Each row is a point. Two turns around zero, p and q, are shown by what they do to some points. Where does a point land after both, in the order given? Backwards means that the second turn is done in reverse. Each puzzle has new turns, and all numbers are rounded.

Turn p:
[22 33] -> [37 -15]
[-7 -37] -> [-38 -1]
[-13 20] -> [17 17]
[21 -44] -> [-39 -29]
[-24 28] -> [23 29]
Turn q:
[2 -28] -> [25 -13]
[-52 -21] -> [-9 -55]
[41 21] -> [4 46]
[-6 -2] -> [-1 -6]
[15 30] -> [-18 29]
Where do these land?
q, then p: [40 10] -> [41 -4]
p, then q backwards: [-23 41] -> [45 -14]
q, then p: [-9 -17] -> [-14 -13]
q, then p: [-33 4] -> [-30 15]
q, then p backwards: [24 -37] -> [8 43]

Turn p:
[9 -26 -17 15] -> [-16 4 -28 -15]
[-24 22 26 22] -> [-14 -16 17 39]
[-36 -21 -4 -2] -> [-32 25 12 0]
[39 20 -44 -15] -> [51 16 -33 -12]
[13 6 38 -19] -> [11 -29 30 -11]
Turn q:
[-12 22 -21 -20] -> [-10 5 -31 -19]
[-37 -10 -11 -27] -> [-8 -33 -16 -30]
[15 3 22 25] -> [0 9 16 32]
[-29 -25 -44 -3] -> [36 -27 -22 -30]
[11 0 20 30] -> [5 4 15 34]
[50 10 34 -5] -> [-23 41 37 14]
Where do these land?
p, then q: [76 -10 -3 -21] -> [11 32 30 -66]
p, then q: [2 -19 12 42] -> [26 -36 -13 -10]
p, then q: [-13 -7 -7 13] -> [2 -9 -18 6]
q, then p backwards: [-20 46 -9 -6] -> [3 -19 -27 39]
p, then q: [-19 3 17 -9] -> [-15 -12 10 17]
p, then q backwards: [-26 -13 -10 -19] -> [31 7 7 -15]

Turn p:
[26 14 8 -2 -7 -22 -18 35] -> [-24 -25 12 -31 -21 -13 -4 9]
[-30 16 -10 4 -6 37 -41 -19] -> [16 -2 43 45 12 6 -18 12]
[-18 20 12 22 13 5 3 -38] -> [23 28 5 18 20 -29 -11 0]
[-3 6 -29 38 23 -38 32 38] -> [-11 -17 -60 -14 -1 -25 -2 44]
[38 -18 -36 23 -36 -23 -7 -11] -> [31 -35 0 -47 26 16 10 14]
[30 -21 10 -12 30 -5 24 -6] -> [-18 27 -25 -28 7 13 -6 -20]
[-42 -42 49 -29 18 20 -41 52] -> [-47 -34 3 52 -41 12 -32 -54]
[20 3 -8 -8 37 14 41 -22] -> [-11 54 -24 -11 20 12 3 5]
[-35 29 -34 -29 -23 -36 -25 -9] -> [48 -8 18 8 -51 5 -3 35]
[13 -7 36 -9 -49 49 32 -22] -> [-4 15 29 10 29 5 63 -43]
Turn q:
[-16 -4 8 4 76 -10 -11 3] -> [28 57 2 -35 14 4 -23 -19]
[-3 7 -29 -64 -51 -35 7 -1] -> [17 -45 -33 4 11 -26 66 16]
[27 2 -22 -12 -9 -23 -23 20] -> [11 5 16 15 22 -18 26 28]
[30 -4 -34 12 -35 -20 -5 9] -> [-8 -14 22 38 21 2 32 16]
[9 -21 -15 -22 -4 20 -32 25] -> [31 -17 12 12 15 -27 -18 22]
[75 20 -4 8 -56 29 46 16] -> [-56 -60 39 1 0 29 16 56]
[-10 28 34 11 -9 9 -5 -32] -> [-22 14 -26 3 -43 9 -9 4]
[-34 4 38 26 2 4 18 12] -> [-35 8 -2 -15 -18 -13 -21 -37]
[-53 7 -5 21 42 19 3 -23] -> [5 28 -38 -7 7 22 -40 -40]
[-26 -40 29 17 43 7 1 -29] -> [29 24 8 -15 -29 19 -31 -48]
Where do these land?
p, then q backwards: [47 -17 9 -1 7 -37 19 -25] -> [-26 6 15 -28 49 -9 27 5]
q, then p backwards: [-9 -56 31 -16 2 -20 51 30] -> [41 -10 50 -4 -53 -23 -27 -3]
q, then p: [-27 43 -24 -10 -15 -9 -29 0] -> [8 -9 -32 -3 3 -2 -12 55]
p, then q: [-6 12 -21 22 -23 19 4 24] -> [-6 -4 28 -18 17 -6 -10 -31]
p, then q: [-36 -46 49 38 3 -22 30 30] -> [33 6 -5 46 23 48 40 -44]
q, then p: [-19 43 -1 9 24 13 -2 26] -> [4 6 5 19 -33 2 -32 34]
q, then p: [11 5 -42 -13 13 20 -20 -49] -> [-41 -13 11 -9 44 22 0 31]
q, then p: [53 8 -30 -25 12 5 -63 -26] -> [-73 -32 2 -33 17 -19 13 32]
p, then q: [-14 8 28 -4 -24 32 9 -10] -> [-27 15 2 -13 -22 28 5 -21]
